Each wall is flat, endless, passes through zero and stands at right angles to its row. A trip goes straight from one point to another. Which walls does it cross, in order?
In the rows, zero is written as 128.

Walls:
(1): [100 137]
(2): [166 126]
(3): [113 135]
(4): [120  56]
(5): [143 139]
(6): [163  87]
(7): [123 155]
Trips:
[150 114] to [77 63] => 5, 2, 1, 3
[148 151] to [104  68] => 6, 7, 4, 5, 2, 1
[124  87] to [ 95 129] => 1, 3, 6, 7
[131  87] to [140 185] => 5, 4, 7, 6, 3, 1
[ 93 128] to [ 81 101] => 7
[137 176] to [148  38] => 1, 3, 6, 7, 4, 5

Walls:
(1): [ 91 117  39 141 134 107 158 135]
(2): [146 127 129 128 100 126 135 145]
(3): [166 108 128  70 124 177 201 119]
(4): [167 156  93 117  69  78  56  75]
(5): [143 133 147 106 127 133 134 123]
(6): [130 114  99  75 200  98 121 164]
(7): [157 158 101 151 151  86 120 113]
Trips:
[181  98 199 139 201  73 119 171] to [197 106 114 113  98  82 118 143] => 2, 4, 3
[133 170 110 109 162 170  82 191] to [ 21 102 101 175 133 141 157 146] => 1, 6
[103 144 122 133  75 138 106 126] to [ 76 136 214 146  68 125 160 124] => 1, 5, 4
[145 154 199 139 153 146 144 102] to [137  66 165 136  90 168 174 113] => 2

Walls:
(1): [138  90 131 174 104  43 137 156 172 115 190 171 148 138]
(2): [105  80 143 152  88  79 139 184 112 141 182 124  91  47]
(3): [ 95 174 179 179 156 121 158 102  85 148 115 138 164 139]
(4): [113  65 113 129 114 164 150 174 161  90 162 172 137 168]
(5): [ 85 151 190 180  90  86 150 115 109  89 137 151  82 140]
(6): [143  24  83 191 173 143  99 125 155 111 128 105 132 168]
(7): [ 95  95 152  79 112 153 144 159 103 132 135 127 124 120]
(8): [ 95 128 188 145  78 119  97 129 112 124 119 151  88  97]
(9): [ 76 129 179 115 195 215 160 183 113 198 123  68  68 100]
(10): [129 161  93  55 179  99 100 199 149 140  77 138 207 167]
Trips:
[121  85 135 126 117 170 127 135  47 127 122  91 131 184] to [125 131 136 203 137 175  75 114  85 160 190 148 139 176] => 5, 8, 7, 1
[ 89 104 125 133 125 156 130 120 104 150 123 130 193 112] to [186 161  90 127 236  93 101  90 106 116 177 155  96 148] => 4, 7, 9, 1
[ 92  92  95 116 138 128 110 146 122  72 146 122 116 108] to [114 164 130 145 116  99 108 120  97 156 138 114 173 113] => 10, 5, 4, 3, 6, 7

Walls:
(1): [ 78 152 155  98  60 177 115 164 136  85 148 120  91 121  98 147  94  80
 122  99 133 102 151 184 113 103 142 105 148 118 155  40]
(2): [106 208 171 172 132 181 146 136 100 142 147 160 160 109  76 133  68 104
 156 101 109 180 100 145 143 117 139 163 129 147 101 146]
(3): [146 129 126  86 176 182 134 177 164 117 132 108  97 131 112 159 156 109
 123 152  96 132  62  54 146 127 132 145 155  91 109 118]
(4): [156 181 183 140 180 117 139 190 123 160 128  97 118 110 132 182 142  94
 124 149 100 118 118 114 152 111 160 175 147  36 213 109]
(5): [146 124 164 104  92 112  50 201 132 173 156 139 142  97 176 151 175 153
 154 110 123  97 111 149 190  88 189 143 162 103 123 123]
Trips:
[161 164  75 138  89 165  93 133 155  92 109 110 129 117 108 149  80  30
 155  78 148 179 146 109 128 108 186 101 101 119 137  94] to [102 183 108 139 138 202 161 125 114 152 102 142 109 143 198 107 151 119
 161 129 119  84 105 167 135  87  86 110 154 105 119 107] => 5
[181 139  97 154 116 119 154  91 102 167  93  79 150 170 131 108  87  90
 116 130 152 145 101  97  99 127 124 140 139 193 129 158] to [142 147 130 103 103  85 102 118 226 142 169 130 145  92 157 249 116 182
 180 158 109 152 199  90  97 134  89 127 108 133  68 109] => 2, 5, 3
[214 196 147 129 159 129 142 132  96 101 191 137  80 116 109 143 117  79
 120 137 155 116 140 136 186 139 144 201 148 145 127 158] to [177 209 120 197 137 157 153  85  80  92  96 136 135 157  56 133  85  80
 108 128 131 182 149 132 139 133 106 117 117 114 152 125] => 5, 1, 3
[125 100 146 152 105 141 181 193  95 109 104 153 160 131 174 144 173 130
  92 164 127 103  97 108 177 166 112  86 125 160 119 131] to [115 202  72  97 140 118 123 177 103 153 160 118  89 141 137 144 198  85
 152 114 113 164 144 150 141 137 179 144  77 134 167 109] => 4, 1, 2
[124 196 154 107 131 150 130 151 168 127 108 120 128 136 135  91 164 141
  83 130 128  92 142 137 120 115  67 120 154  99  58 198] to [153  61 107 177 181 120 124 101 149 156 202 105 159 133  70 129 151  74
 170  97 104 110 204 119  91  91 158 100 191  68  82 147] => 2, 4

Walls:
(1): [104  67 107 106 150 142 115  88 118  96 118 174 103 177 122 106 172 102
  43 131  77 117 152 119 157 153  93 158 205 119 161  78  92 121 148  49
 145 115 116 164 175 133 185  77 168 128 158 153]
(2): [132 116 117 170 101  86 164  79 176 120 128 134 103  80 138 149 160  89
 126  90  97 162 112 126 118 153 113 121 137 129 125 129 161  80 179 103
 126 163 151 133 172 154 138  98 114 160  97 121]
(3): [158 183 132 140 184 134 112 110 163 179 133  88 158 129 142  61  66 113
  77 158  24 186 119 143  91 109 136  57  99 121 157 156 136 134 113 143
  93  72 173  93 110 160 142 155  85 121 137  66]
(4): [141 139 106 107 148 123  76 142  60 125  98 115  86 175 105 138 152 147
  64 131 100  90 154 136 119 144 114 155 110 105 146 110 141 104 120 109
 110  76 138 120 152 121 111 129  56 121 155 115]
(5): [ 96  66  90  96 117 135 108  98 129 120 133  96 105 101 137 148 155  88
 101 123 156 172 149  90 170 177 113 136  92 106 104 178  69 163 125 131
 167 155 142 117 127 151 130 152  63 156 191  76]
(6): [155 170 123  97  92  98  45 143 117 144  72 111 100 104  89 123  81 111
 111 138 119 140  81 113 103 160 164 155 133  80 111  93  83 165 161 102
 141 119 147 114 123  82 140 148 104 160 126 109]
(7): [131 149 123 150  91 148 102 129 138 128 117 108 104 115 206 134 156 110
 122 111 129 140 125 129 125 112 152 166 170 110 128 170  34 106  91 142
 102 143 136 118 143  62  96 162 166 133 133 177]
(8): [124 108  87 149  95 123  61 128 124 111 123 115 132 117 109 173  83 137
 153 106 123 116 162 152 137  80 168 121 139 117 123 110 151 107 143 125
 147 174 161 164 118  98 165 130 127  78  89 148]
(9): [178 172 100 110 132 166 109 125 144 133 125 177 120 130 107 158 138 146
 181  73  84 120  85 153 123 106 114 147  95 114  92 109 147 210 174 117
 105 179 157 119 133 142 110  98 122 124 150 210]
Trips:
[132 134 155 145 191  86 144 111 144 145  81 143  68 137 110 103 137 148
 167 136 141 162 147 129 155 139 104 175 144 148 112  55 169  90 126  84
 154  72  89 216 128 142 154 179 118  57  92 165] to [111 133  85 109 174 108 112 105  73 111 109 175 117 213 110 106 110 140
 123 173 130 156 101 142 106  75 173 111 174 162 143 165 121 138 154 160
 128  84 102 130  37 200 143 123 193  70 104 138] => 2, 3, 4
[105 110  93 109 159 137  88 124 157 172 156 119 111 176 131 126  76 160
 118  94 140  73 174 112 122 156  80 117 186 148 148 134 158 106 115 100
 101 143 133  75 161 114 191 210 126  38 190 102] to [158 122 134 143 114  74  74 130 178 134 173 142  77 128 139 113  89 126
  54 151 153 121 125 157  51 117  82 138 176 137 131 184 191 164 122 144
 131 105  84 122 114 146 139 138 176 135  68 174] => 5, 7, 4, 2, 6
[137 138  67 149 106 183  48 158  96 157 249 150 167 135 126  86  92 160
 126 123  95 161 141 191 103 154  55 107 227 170 130 117 175 154 126 171
 110 110 168 136 159  92 150  73 110 111  90 170] to [ 82 182  52 122 126 165 145  45 103 185  91 104 145 142 116 170 134  89
 127 124  71 162 115  93 196 122 106 107 149 165 110 126 177 121 142  98
 105 115 179 100 121 110 110 164 143 156 161 139] => 2, 7, 5, 6, 8

Walls:
(1): [160 112 114 157 205 132 107 131 139 132  54 115 135 193 149  89  93 155
  82  97 104 146 131 108 167 106 184 112 189 165  89 161 133 138 106 173
 138 173 144  80  32 155 135 186 117 141 124 123]
(2): [164 120  87 126 125  68 103 170  89 185 123 122  96  95  86 116 121 154
 173 101 100 104 118 115 185 133  98 163  99 101 155 178 100 128 162 191
 162 154 123 154  99 115 188  70 160 173  82 149]
(3): [164 154 155 115 160 128 192 177 164 106  98  78  96 152 132 178  62 108
 118 133 116 199 131 152 137 157 119 178 185 161 122 122 128 144 148 197
 106 159  85  91 177 131  87  94 125 158 163 125]
(4): [150 115  85 136 158 144  92  86 182 155 135 151 126  53 183 180 121 123
  99 149 102  86 124 179 198 105 149 105 161 116  67 154 148  81  82  77
 128 159  86 124 115 104 124 108 121  96 127 147]
(5): [121 180  97  72 107 103 126 154  73 144  85 159  82 161 133 111 162 144
 157 144 107 147 142  90 179 129 117 178 124 109  90 149 101 118 102 143
  99 149 154 124  63 110 137 177  83 172 153  91]
(6): [ 90  49 104 144 100 120  83 157 157 249  94  76 174 130  97 102 187 163
 109 113 150 132 132 157 183  75 165 135  87  88 163 126 112 109 148 133
  90 176 129  88  52  85 155 145 102 153 126 129]
(7): [161 119 116 102  92  90 134 132 136  96 149  99 150  98 135 182 113 152
 142 142 102 174 120 170 138 136  78  99  98 112 102  85 136 121 133  74
 141 122 131 178  83 170 131  84 162 168 119 180]
(8): [143 109  94 154  88 109 131 135 171 153 100  79 167 136 193 126 153 137
 105  92 171 151  75 135 149 134 157  85 150 134  90 142 153  81 148 144
  98 111 109 174 146 118 155 122 112 194 148  76]
(9): [166 121  98 118 188 113 112 148 162 186 146 139 150  93  93  99 155 116
 137 174 132 116 132 136 162 100 144 143  97 106  75 115 130 109 103  72
 148 110 118 144  87 152  64 166  87 122 126 101]
Trips:
[ 93 113  95  80 116 126 105 101 152  94 102 142 128  80  80 143 151 113
 117  58 104 139 126 102 147  87  91  32 112 191 210 161 125 110  95 126
 121  91 182 161  65  75 147 137 121 110 104 173] to [150 134 139 151 158  77 146  58 208 138 144  72 145 145 155 139 121  78
 106  96 177 136 119 142 167 148 183 158 142 139 168 115 148 128  57  77
 155  91 145  94 156 103 144 121 113  93 103  50] => 8, 2, 7, 9, 3
[ 64 163 113 139  91 142 118 183 129 128 144 152  80  85  76 103 159 121
 145 111  47 100  71 145 114 144 119 151 157 195 164 188 240 160 109 158
 149 162 152  88  99 119  86  80 165 132 119 110] to [156 141 156 116 140 157 194 136 139 162 126  72 116 164 189 101 131 120
 130 163 216 124 117 118 134  82 101  96 128 137 111 137 153 147 121 149
  89 139 146 112  72 125 153 149  66 128 157 151] => 1, 6, 8, 2, 9
